Each row of a before or after table is a point. One or more steps were done to the points. Then noise was added and the rows were shuffled. The steps act on columns, c1 being the first. Name the steps. A step turns or swaps two columns, mirrors them in a line or flattens them onto one, adds a multiple of one to another, or multiplies or shifts one. Angles are multiples of 10 degrees, from the lower column toward the higher: turns from -170 to 170, lines from 10 to 170 but not 90. Use the fewest steps. Two steps may share a column if one is a turn and the other turns, adds or multiplies; they go together, in the order done. Otherwise the lowest column goes first.

Before (8 x 3)
array([[ 0.020,  0.002, -0.020],
       [-0.020,  0.046,  0.016],
       [-0.009,  0.100,  0.019],
       [-0.024,  0.043,  0.007],
       [ 0.008,  0.036, -0.031],
       [-0.006, -0.024,  0.059],
       [-0.007, -0.073,  0.042],
       [-0.084,  0.071,  0.002]])
After (8 x 3)
array([[-0.008, -0.050,  0.068],
       [ 0.021,  0.014,  0.116],
       [ 0.016, -0.109,  0.060],
       [-0.019,  0.012,  0.039],
       [-0.060, -0.083,  0.077],
       [ 0.053,  0.052,  0.102],
       [-0.028, -0.021,  0.027],
       [-0.015, -0.046,  0.073]])
Steps: turn c1 and c2 by 140 degrees; shift c3 by 0.060

Before (12 x 6)
array([[-0.046,  0.011, -0.047,  0.059, -0.010, -0.042],
       [-0.078, -0.031,  0.032,  0.024, -0.046,  0.127],
       [-0.049, -0.037,  0.023,  0.028,  0.009, -0.014],
       [ 0.024, -0.010, -0.034,  0.051,  0.080, -0.015],
       [-0.017, -0.007, -0.033, -0.025,  0.000, -0.022],
       [-0.021,  0.036,  0.008,  0.013, -0.018,  0.002],
       [-0.109, -0.022,  0.021,  0.008,  0.017,  0.117],
       [ 0.020, -0.041, -0.011,  0.042, -0.015,  0.001],
       [-0.027,  0.032, -0.009,  0.039, -0.004, -0.032],
       [ 0.004,  0.006, -0.005,  0.052,  0.085, -0.029],
       [ 0.000,  0.024, -0.066,  0.053,  0.091, -0.039],
       [-0.062, -0.013, -0.025,  0.056, -0.020,  0.006]])
After (12 x 6)
array([[-0.015, -0.017,  0.020, -0.081,  0.024,  0.009],
       [-0.015,  0.027,  0.019, -0.044, -0.016,  0.028],
       [ 0.001, -0.027, -0.034, -0.058, -0.016,  0.003],
       [-0.019, -0.003,  0.048, -0.070, -0.019,  0.038],
       [-0.002,  0.034,  0.006, -0.026,  0.015,  0.012],
       [-0.032,  0.004,  0.007, -0.023, -0.086, -0.032],
       [-0.034, -0.045, -0.007, -0.002,  0.012,  0.007],
       [-0.032,  0.000,  0.068, -0.026, -0.093, -0.028],
       [ 0.033, -0.014, -0.028, -0.098,  0.065, -0.100],
       [-0.039, -0.022,  0.029, -0.005, -0.070, -0.040],
       [ 0.022, -0.020,  0.027, -0.002, -0.011,  0.017],
       [ 0.012, -0.019, -0.037, -0.079,  0.117, -0.067]])
Steps: turn c1 and c4 by 120 degrees; multiply c1 by 0.7; mirror c2 and c3 in the line at 10 degrees; turn c5 and c6 by -140 degrees

Before (9 x 8)
array([[ 0.052,  0.018, -0.020, -0.036,  0.034, -0.006, -0.030,  0.022],
       [-0.052,  0.017, -0.001, -0.016,  0.056, -0.009,  0.014, -0.024],
       [ 0.010,  0.041,  0.048, -0.030, -0.008,  0.011,  0.013,  0.045],
       [-0.020,  0.017,  0.028,  0.022,  0.011, -0.068, -0.031, -0.113],
       [ 0.031,  0.033, -0.076,  0.030,  0.035, -0.008, -0.030,  0.050],
       [ 0.017,  0.010,  0.012,  0.008,  0.041, -0.162, -0.028,  0.003],
       [ 0.011, -0.010,  0.027, -0.045, -0.035, -0.017, -0.045,  0.048],
       [-0.010,  0.007,  0.052,  0.014,  0.056,  0.014, -0.015,  0.017],
       [ 0.041, -0.039,  0.017, -0.039, -0.053,  0.017,  0.016,  0.020]])
After (9 x 8)
array([[-0.033,  0.039, -0.157, -0.013,  0.007, -0.070,  0.036, -0.090],
       [-0.052,  0.042, -0.039, -0.047, -0.035, -0.012, -0.025, -0.011],
       [ 0.010,  0.056,  0.085,  0.004,  0.010,  0.002, -0.029, -0.013],
       [ 0.023,  0.028,  0.016, -0.046, -0.007, -0.166,  0.028, -0.020],
       [ 0.046, -0.031,  0.037,  0.044,  0.028,  0.020, -0.043, -0.011],
       [ 0.050,  0.035,  0.032, -0.058,  0.025, -0.012, -0.014,  0.029],
       [ 0.004,  0.014,  0.081,  0.005,  0.065, -0.020, -0.018, -0.002],
       [-0.001,  0.028,  0.047, -0.045, -0.018,  0.015,  0.015, -0.037],
       [ 0.023,  0.048,  0.052, -0.031, -0.009, -0.013,  0.037,  0.094]])
Steps: shift c2 by 0.020; multiply c8 by 1.6; turn c3 and c8 by -70 degrees; turn c4 and c7 by 120 degrees; turn c4 and c5 by 120 degrees
